Each point is reached from the start by the listed moves, each made once or not at all, plus a little noise. Is the number of moves made odd or even? Then give how often each move was made.

Moves:
(1): [-0.84  0.74 -0.69]
(2): [-0.67  0.59  0.81]
(3): [0.10 3.71 2.37]
Start: [-0.06 -0.60 -0.27]
Points:
[-0.09  2.94  2.08] -> odd (0, 0, 1)
[-1.49  0.73 -0.18] -> even (1, 1, 0)
[-1.37  4.53  2.22] -> odd (1, 1, 1)
[-0.77  0.04  0.63] -> odd (0, 1, 0)

Moves:
(1): [-0.78  1.53 -0.49  0.39  0.13  0.54  0.12 -0.48 -0.10 -0.84  0.50  1.31
 -0.71]
(2): [ 1.19 -1.13  1.77  1.77 -0.16  1.44  1.85  1.75 -1.24  1.47  0.53 -0.18
  0.08]
(3): [-2.49 -0.75  0.56 -1.98  2.38  0.13  0.58  0.40 -1.07 -1.03 -0.69  0.11
  0.13]
(4): [ 1.44  1.10  1.31  0.20  0.49 -1.00 -0.31 -0.24 -0.59  0.00 -0.45 -1.48
 -0.95]
(5): [ 1.39  1.54  1.17 -2.55 -0.03  1.79  0.65  0.35 -0.21  1.19  1.30 -0.12
  0.88]
(6): [ 0.97  1.71 -1.06 -0.04 -0.16  1.53 -0.33 -1.08 -1.10  0.20 -2.03 -0.55
  2.20]
(7): [-0.05 -0.94 -2.19  0.76 -1.44  0.13 -0.43 -0.21 -1.31  1.68  0.86  0.57
 -0.04]
(8): [ 1.62  0.37 -0.28 -0.85  0.69 -1.45  0.83  1.20 -1.07 -0.46  0.03  1.29
  0.15]
(9): [ 1.51 -0.44 -1.96 -0.02  1.14 -0.79  0.55  0.35 -0.52 -1.74  1.68 -0.89
 -0.48]
(10): [-0.63  0.31  2.18 -0.06 -0.62  0.71 -1.98 -1.17 -1.09 -0.53  0.74  1.15
  1.38]
(11): [ 0.09  1.26  0.05 -0.03  2.80  1.36  0.42  0.37 -0.23  2.65  1.55 -0.53
  0.02]
Start: [ 0.42 -0.31  0.41 -0.95 -0.58  0.51 -0.60 -0.26 -0.83 -0.29  0.42 -1.05
 -0.45]
Points:
[ 1.05 -0.50  2.41 -2.07  4.98  1.95  2.67  3.47 -4.25  2.40  1.85 -0.49
 -0.13] -> even (0, 1, 1, 0, 0, 0, 0, 1, 0, 0, 1)
[ 1.53  1.84  1.40 -3.30  5.81  4.89  3.59  2.55 -4.18  1.28  5.23 -1.33
 -0.74] -> even (1, 1, 1, 0, 1, 0, 0, 0, 1, 0, 1)
[ 2.33  0.84  3.31 -4.32  3.20  2.83  2.05  2.25 -6.26 -2.38  4.71  1.21
  0.69] -> odd (1, 1, 1, 0, 1, 0, 0, 1, 1, 1, 0)
